Rows are points. To make a cloud, some directions were put in groups of two or more. Within a group, all points are equally far from the middle, so they leave a hole (a ring in 2 directions, a hollow ball in 3). The other directions are filled evenly. Then the cloud was stretched, turned, moved and blurred a little. How many holes are there, and how many directions does each take, smallest first?

Cloud (20 x 3):
[[-13 -51  -2]
 [-27  -6 -30]
 [ 37  -5  21]
 [-37 -21   5]
 [ 20  40 -10]
 [-22  55 -17]
 [-37   0  34]
 [-25  64 -13]
 [-48   4 -11]
 [ 23  41  -3]
 [ -6  17 -34]
 [-33  47 -20]
 [ 51   2 -20]
 [-22 -14 -33]
 [-34 -26   0]
 [ 30  11 -32]
 [ 24 -44  19]
 [ 35  11 -29]
 [  7 -11  33]
 [ 47   5 -22]]
Holes: 1 (2)

Cloud (27 x 4):
[[ 26 -12 -55  11]
 [ 37  15 -29 -13]
 [ 27  19 -41  -7]
 [ 38 -14   4  -8]
 [ 21  11   3 -32]
 [  9 -33 -39  54]
 [  0   5  12 -27]
 [  0  28 -10  26]
 [ 19 -56  -9  49]
 [ 28 -41 -44  -5]
 [ 28 -39 -47  -9]
 [  3 -27 -55  28]
 [ 41 -41  -1  46]
 [-13 -14  30  14]
 [-24  -6 -16  61]
 [-39 -17 -36  -2]
 [-21   8 -57  -5]
 [-19  25 -27  -8]
 [ 25 -32  17   3]
 [ 15  28  11  25]
 [ 14 -36  18   2]
 [ 43 -35  -8  54]
 [ 36  -7 -42  13]
 [-21 -49   3  42]
 [  6 -18   2 -43]
 [ 43  10   4  38]
 [-23  13   6  43]]
Holes: 1 (3)

Cloud (48 x 6):
[[  9  28  43  42   1  13]
 [ 13 -22 -19 -32  -3  42]
 [  8 -18 -19 -42  37 -12]
 [ 26  -2 -23 -24 -10  44]
 [-41  40  20  28  16  38]
 [ -2  17 -38  -4 -14   2]
 [-20  34  15  37  44 -29]
 [-31  37  39  35  21  35]
 [-21 -28  15  22  54  -5]
 [ 18  12 -31  -3  -2  48]
 [ 13  21  -5  41  34 -28]
 [-11  11 -10 -12  71  -1]
 [-10  -3 -23 -13  61   9]
 [ 46  43 -10  -2  34  22]
 [ 50  37 -15 -11  40  17]
 [ -4  56  32 -29  16  -3]
 [-24 -29   5  24  47  20]
 [ -4  60   7 -19  31 -28]
 [-42  18  24  45   9  21]
 [-38 -18  33  24   8 -26]
 [-39 -19  19  28  40   9]
 [ 10  41 -24  20  35 -20]
 [ 24  60   1 -19  14 -18]
 [ -1  25  48  -5 -23  -2]
 [-19 -11 -26 -13  41  29]
 [ 43 -25  31  14  20  31]
 [-19  25   5 -34  41 -26]
 [-20  20  19  15  73 -13]
 [ 48 -15  14  16  58  -8]
 [  1 -22   7  35 -27  -8]
 [ -6  22  69  22  18  -2]
 [ 12 -11 -21  26  18  48]
 [-13 -23 -14  16  50  28]
 [ 23  -5   3  39   5  42]
 [ -9 -14 -23   0  37  49]
 [-27   4  46  36 -15  11]
 [-45  32  -9  -1  33  -5]
 [ 49 -32   8   9  31 -30]
 [-14  47  27 -25  34  31]
 [ 23  -4 -10 -34   9  51]
 [ 13  -2  34  13  51  47]
 [ -8   8  12   9  79  -6]
 [-20 -10  23  28 -32 -10]
 [ 36 -37 -13 -29  17 -28]
 [ 50   6  30  17  11 -26]
 [-11  70  25   3  30  21]
 [-26   9  33 -28  -9  24]
 [ -8  32  40  17  72  -8]]
Holes: 3 (2, 2, 2)

Cloud (75 x 8):
[[ 18  38  19 -41  10 -16   6 -57]
 [-37  -8  41 -41  -5 -24  -4   9]
 [-68   7   3  38 -16   0  43  -1]
 [  6 -22 -47 -60  53  47 -17 -15]
 [-64   6  14  10 -30  11  30  18]
 [-59 -12  26  18 -24  22 -36 -10]
 [ -6 -37 -15  16  21  23 -27  10]
 [-18   1 -17 -45 -16 -37 -11 -57]
 [ 15  34 -29 -21  19  34   8  19]
 [ -2   5   4  -8 -50  -8 -30 -24]
 [ -6 -20 -35 -64  64  -6   3 -14]
 [-10 -20  -7 -48  -3  24  35 -33]
 [  0  -3 -10 -48  11  34  -5 -74]
 [ 12 -32  40 -24  -1  -6 -26 -41]
 [ -9  -2  10 -28  44 -18  45   9]
 [ 19 -29 -48  11  49 -48  10 -20]
 [ 33  12   2 -21  57 -32  -6 -22]
 [-40   0 -24 -18 -14  35  11  36]
 [ 15   5 -14 -58   5  -8   1 -46]
 [  8   9  -5   8  32 -50 -21  30]
 [ 27 -19  13 -16  36 -38 -16   1]
 [-53  21  22 -25 -19  28  11  10]
 [  5  -3  -1 -37  21  30 -17 -88]
 [-15   6 -35 -32   6  48  16  -4]
 [ -9  21 -30  -8  63  22 -20 -26]
 [  4  10  24  19  22   2  18  21]
 [-20 -44 -11  11  -6  17 -13  23]
 [-18   1  11  24  44  -3 -41 -13]
 [-30 -12  23 -16 -48   4  11  22]
 [-21  48   5 -21  19  49 -19 -37]
 [-24  35 -17  26  28 -26 -18 -52]
 [-70   5  37  44 -20  -8   2 -20]
 [-33  -4  23 -46 -36  46  -2   4]
 [-31   3  -9 -24 -10 -26  44  48]
 [  2  -8  -3 -43   4 -28 -53 -41]
 [-27  37  15 -29  27 -13   3 -58]
 [-26 -15  -5  37   9  19 -10  33]
 [-30  39  37  27  15  10  12 -50]
 [-17 -21  26   0  12 -47 -42 -29]
 [-23 -25 -10 -11  37  16   7 -67]
 [ 31  26 -10   7   8  -8  14  -6]
 [-23 -31 -57 -47  45   5  -8   2]
 [-12   1  20   1  34   0 -63 -64]
 [ -6  21 -11 -26  40 -23 -36 -47]
 [-23  14  57  13 -45 -14  -6  -7]
 [-16   7  47  16  -6  32   5 -15]
 [ -1  36 -10 -26 -20 -43  19 -35]
 [-16  16  14 -52 -36  16  23 -46]
 [ 25  20 -10 -48  49 -24 -23 -12]
 [-59  -6  40  23   1 -32  -8 -26]
 [-19 -36  44 -28  11 -12 -61 -48]
 [-27  11 -24  15  34 -42   8 -61]
 [ 23 -23  14 -10   8  19 -15  -1]
 [  2  27  31   3   7 -22 -28  11]
 [-38 -31  -8  14  33 -49  22 -21]
 [ -4 -21 -10 -67   5  39  29  -2]
 [ 27 -30 -31  15  16 -20   9  12]
 [-32  24 -11 -23 -14  33  31   9]
 [-58  17 -16  -8  -8  23  13  10]
 [-19 -60  -9 -57  17  16 -38  10]
 [-62 -26 -14  -2  25  -7   8  34]
 [-65  -2   7   9 -18 -25 -43  -8]
 [-40  19  21 -21  -8 -14 -22  24]
 [-53 -12  17 -16   6  43  -6  29]
 [-27   8 -26  12  25  34  51   3]
 [-74 -16  -5  -5  -4  16   9 -31]
 [ 18  30  24  -8  -8  36 -24 -45]
 [ -9 -60 -22 -10  25 -39  36   6]
 [-15  -8 -11 -63  34  12 -24 -65]
 [ 26  42  -5 -30  52  -6   3  -2]
 [-37 -10 -21  52  13   8  46  20]
 [-12  -6 -20  19   7 -33 -10 -83]
 [-48   8 -36 -16  30   3  13  28]
 [ -1  28  30  -8 -21 -44 -32  -9]
 [ -9   4 -20 -29 -22  -2  26 -55]]
Holes: 2 (3, 3)

Cloud (71 x 8):
[[ 16 -10 -19   3 -49  18  -5  -8]
 [-27 -24  -8   4 -18  23 -12 -26]
 [  1   8  -4   3  -5 -41 -22  14]
 [ 16 -27  30 -10  16  18 -12   2]
 [  4 -53 -13 -18  28   8 -17  -6]
 [ 21 -12 -25  44 -55  -8 -12 -38]
 [ 11  10 -49  39 -14 -16  18  -4]
 [-30  -1  39   4  63  32   7  -7]
 [  6  23  14  20  58   5  19  36]
 [ 18  14  34 -20  37  42  10  22]
 [ 23 -25 -36 -10 -31 -12   8 -58]
 [ 44   2 -13 -17  40  34   9  27]
 [ 23  -5  -2 -34  63  19  15  56]
 [-12 -24  11  13  35  21 -29  51]
 [ 54 -60  10 -27  16 -31   1  25]
 [ 23   7  11  13  42 -30 -12  39]
 [-46 -20  11 -39  16  33 -48  16]
 [ -9 -33  -2 -19  24  63  -6  15]
 [-41  -4 -14 -36  43 -13 -20  -8]
 [ 48 -12 -25  -5  30  -5  14  11]
 [ 24  -6 -16 -45   5  25 -53  40]
 [-15   5 -33 -23  34 -21 -55  30]
 [-17 -13 -25 -73  30 -11 -28  -9]
 [-49 -46  -4  32 -37  20  20 -21]
 [ 16  27 -11 -22  58 -28  -9  21]
 [-21 -14  55   8   6  10 -11  35]
 [ 42  -9 -42  -7   4  11  27  -9]
 [ -7  -1  -4  31  34 -12   3 -32]
 [ -4  19 -16   7 -46 -14   5 -55]
 [-28 -18 -56 -27 -10  19  21   7]
 [ -2 -22   5 -52  41  28 -31  75]
 [-59 -44 -11  28 -20   1  -1  14]
 [ 17  -9   4  36  26  -4  27 -19]
 [-16  26   7 -17  31 -21 -39  46]
 [ 28 -56 -17  -7 -21   7   1 -25]
 [ 20 -36  18 -57   2   7  -7  -2]
 [-20 -26 -22   9 -41   1 -29 -23]
 [ 11 -31   1 -60  21   3 -40  59]
 [ 35 -12  16  34  34 -46  27 -27]
 [-23 -18  -8  29 -32  29  31 -39]
 [-41  11 -37 -15  17  12   5   3]
 [ -4 -35   4   7 -62 -33 -23 -41]
 [ 39 -18  19  -2  64 -29   7 -18]
 [-15 -30  23 -53   9  28 -16  -7]
 [  4 -40 -18 -27 -28  16  -9 -39]
 [ 37 -27 -51  -3 -38  18 -29   3]
 [ 37 -39 -16  -8   7  -3  27  24]
 [  5 -24  39 -30  36  34   6 -16]
 [-86 -40 -22  24 -43  33 -51  24]
 [ -8 -20  73   4  41  24 -13   8]
 [-29  -8 -16 -39 -12  36 -23  38]
 [ 15   0 -51 -19   3  15   4   5]
 [  2  22 -27  -2  12 -12 -25 -19]
 [ 44   9  -9  -1   9   0  93 -40]
 [  5 -42 -13  -9 -13 -16 -48 -61]
 [ 11  18  24  12   0  24 -45   9]
 [-28 -24 -34 -27  49  47 -16  36]
 [ 17  -7 -49 -15 -14 -17 -12  34]
 [ 36 -37  -9 -47  64 -23  -6  31]
 [-23 -24  25  16 -27  20  17  -9]
 [ -8 -40 -42 -24 -42   5   8 -23]
 [-42   5  -5  -1 -27  44 -23  48]
 [-19 -50   7 -32  13 -31  11   6]
 [-62 -14 -16  -5  27  50 -13   2]
 [-18 -29 -22 -28  -9 -11 -16 -22]
 [-50  13 -12 -10  49 -12 -14 -22]
 [-33  -4 -20   1  32  -3  36 -34]
 [  6 -14 -26 -58  29   9 -35  40]
 [-28 -11  11 -48  69 -15  24  39]
 [ 50 -35 -29 -20  47 -31  48  26]
 [-21   9 -26 -27  51  51  10   3]]
Holes: 0

Cloud (93 x 9):
[[  9  16   5 -19 -32   6  18  12 -17]
 [-25  11   1  21 -49  -7  -7  14  29]
 [ 13   0  23 -10   8  -5  46 -58 -72]
 [-11  -2  45 -38  16 -32  -4 -20 -26]
 [ 11  64   6  22  -8 -16  24 -63 -14]
 [ 24  14  16 -13 -21 -31  23  30  24]
 [  3  31  36 -41   9 -30  39  -7 -19]
 [-12 -34   8 -32  -1  24   5 -38 -54]
 [ -7   7 -15  32  -4   3  23 -36 -59]
 [ 18 -35 -10  32 -11  28 -42 -46 -41]
 [-43 -45   5  -2 -28 -25  -4 -18 -11]
 [ 12  45   3   1  -5  -8 -31 -23 -43]
 [-48  15  -9 -11  25  20 -51 -35 -41]
 [ 21 -29  -5   3 -29 -44  55  29  15]
 [ 21  50  51   2 -32   7  24 -31 -44]
 [-32  58  -4   6 -18  -7  38  18  -4]
 [-27  57   8 -37 -14 -15   4 -43 -18]
 [-17  -9  14 -46  -4 -38  -6 -30  -5]
 [ 48  39  -2  34  18 -40  26 -17 -13]
 [-61  24 -49 -29 -18  -5   7  -1  30]
 [-62  27   5  -8  37   7 -32 -38 -58]
 [-66  -6  18 -46 -48 -20   6 -17  33]
 [-77  27  15  12 -21   4 -10 -30 -41]
 [ 41 -14   9  25 -21 -22  42  -2 -49]
 [-15 -25 -16  11 -38  -8  -8 -26  38]
 [-32 -63 -10  12 -26  -9 -11  13 -19]
 [ 36   4  22  -2  10 -20   4 -31   6]
 [-61   0   9 -23   9  13  -5 -55 -16]
 [  8 -14  47  35  38 -11   9 -12 -56]
 [-29  29 -36  56 -39  40 -11  -6 -27]
 [-28  -8  24  19 -37   0   2   7  -1]
 [-75  33  -5 -21  58 -23 -23 -40  -1]
 [ 10   3  35  46 -12  32  -9 -54 -67]
 [ -2  23  18 -38  48 -37  37 -14 -28]
 [-20 -18   6 -26 -38   8 -40 -10  -2]
 [-66 -10 -12  -3  -1   3 -13 -38 -34]
 [-18  21  32  20  18  20  22 -15   9]
 [  4   8  14 -16 -12 -51  49 -30  13]
 [-27  39  24  12 -25 -47  38 -11   3]
 [-13 -34  -5  16   2   0  32 -18  14]
 [-20  48 -13  34  29 -24  39 -20 -37]
 [  1  33   0  53  15   7  28 -11 -51]
 [-35  14  -7  42  49 -21   8 -32 -47]
 [  2   2  -9  18  28  36 -36 -29 -44]
 [  0  19  36 -18 -14 -38  59   1 -23]
 [-17 -41 -31  41 -57  27 -13   7 -33]
 [-21 -17  16  38  13  -5  19 -36 -41]
 [-64  24 -11  -7  30   3  -1 -47 -37]
 [-15  23  -5   0  49 -18  40 -40 -16]
 [-24  20  42 -48  -5 -25  17  -8  34]
 [ 28  29  16  16 -63  -3  52  -4  30]
 [-19   8  21 -22  18  21   9 -21 -55]
 [-17 -37  13 -24  42   4 -24 -53 -46]
 [-71  25 -27  15 -32  27 -14 -19 -49]
 [  9  17 -22 -23  41  -3  -3 -36 -33]
 [ 23 -42   0   4 -73 -28  21 -17 -11]
 [ -9  10 -14 -14  23  23  -8  -2  -8]
 [  1 -22  24  14 -15  31  -8 -17  -9]
 [ 40 -12 -24  42  -7  32  -1 -37 -58]
 [-71 -18 -40  21 -46  -1 -24 -13   2]
 [-56  -2  27   7   7 -23  17  -1 -12]
 [-25  37  -9  36  12  27 -27 -63 -26]
 [ 23 -14   5   6 -84  -5  22  14 -25]
 [-36  35  10  39  -5  23  18  -2 -25]
 [ 20   7 -16  53 -13  38 -12 -17 -80]
 [-29  46  10   6 -20 -53  32  -4   5]
 [-22   2   2  55  -6  12  -3 -43 -54]
 [  2  54  10 -24  -2 -18   6  -8 -10]
 [-10 -27 -16  48 -32  23   4 -20 -45]
 [-33 -57 -11 -15 -15 -27 -13 -25  18]
 [ -4  -2  19 -32 -21  -8 -22 -15  -5]
 [  7  10 -22  -3 -63  -7  33 -33  18]
 [ 25 -20 -19  22 -29  30  20 -26 -12]
 [-51  -8   6 -10 -22 -35 -11 -15 -11]
 [-22  63 -15  59 -20  49  -2 -27 -54]
 [ -6 -18 -10  40 -19  27  -6   1  -8]
 [ 25  28  -2  24  22   7   8   4 -52]
 [ -3  50  13 -31  48 -26  48 -39  -1]
 [  0 -48  -9 -10  15  12 -21 -13  20]
 [-25  26 -28  34  19  15   6 -50 -28]
 [-29  71  -6  19 -12  33  10  -6 -35]
 [  4 -32 -18  45 -29  22 -33 -24 -25]
 [ 18  22   5   9 -30 -27  45  32  14]
 [ 12 -33 -15  53 -11  24 -32 -33 -53]
 [-51 -18  -7 -13  19 -11  11 -28  32]
 [-39  77  -7  -9 -19  -5  14 -29 -45]
 [-20  48  13 -33 -20  15  24 -28 -34]
 [-52 -12 -37   9   8 -13  -8 -22  35]
 [-58  25 -18  -2  16  12 -17 -29 -59]
 [-30  28  24  16  28  22  -1 -15 -57]
 [-49  -3 -15 -18  -7  -5  27 -14   2]
 [-25  13  12 -19 -22 -17 -12  16  36]
 [  8 -15  -5 -27   8 -12  14 -33 -51]]
Holes: 2 (2, 3)
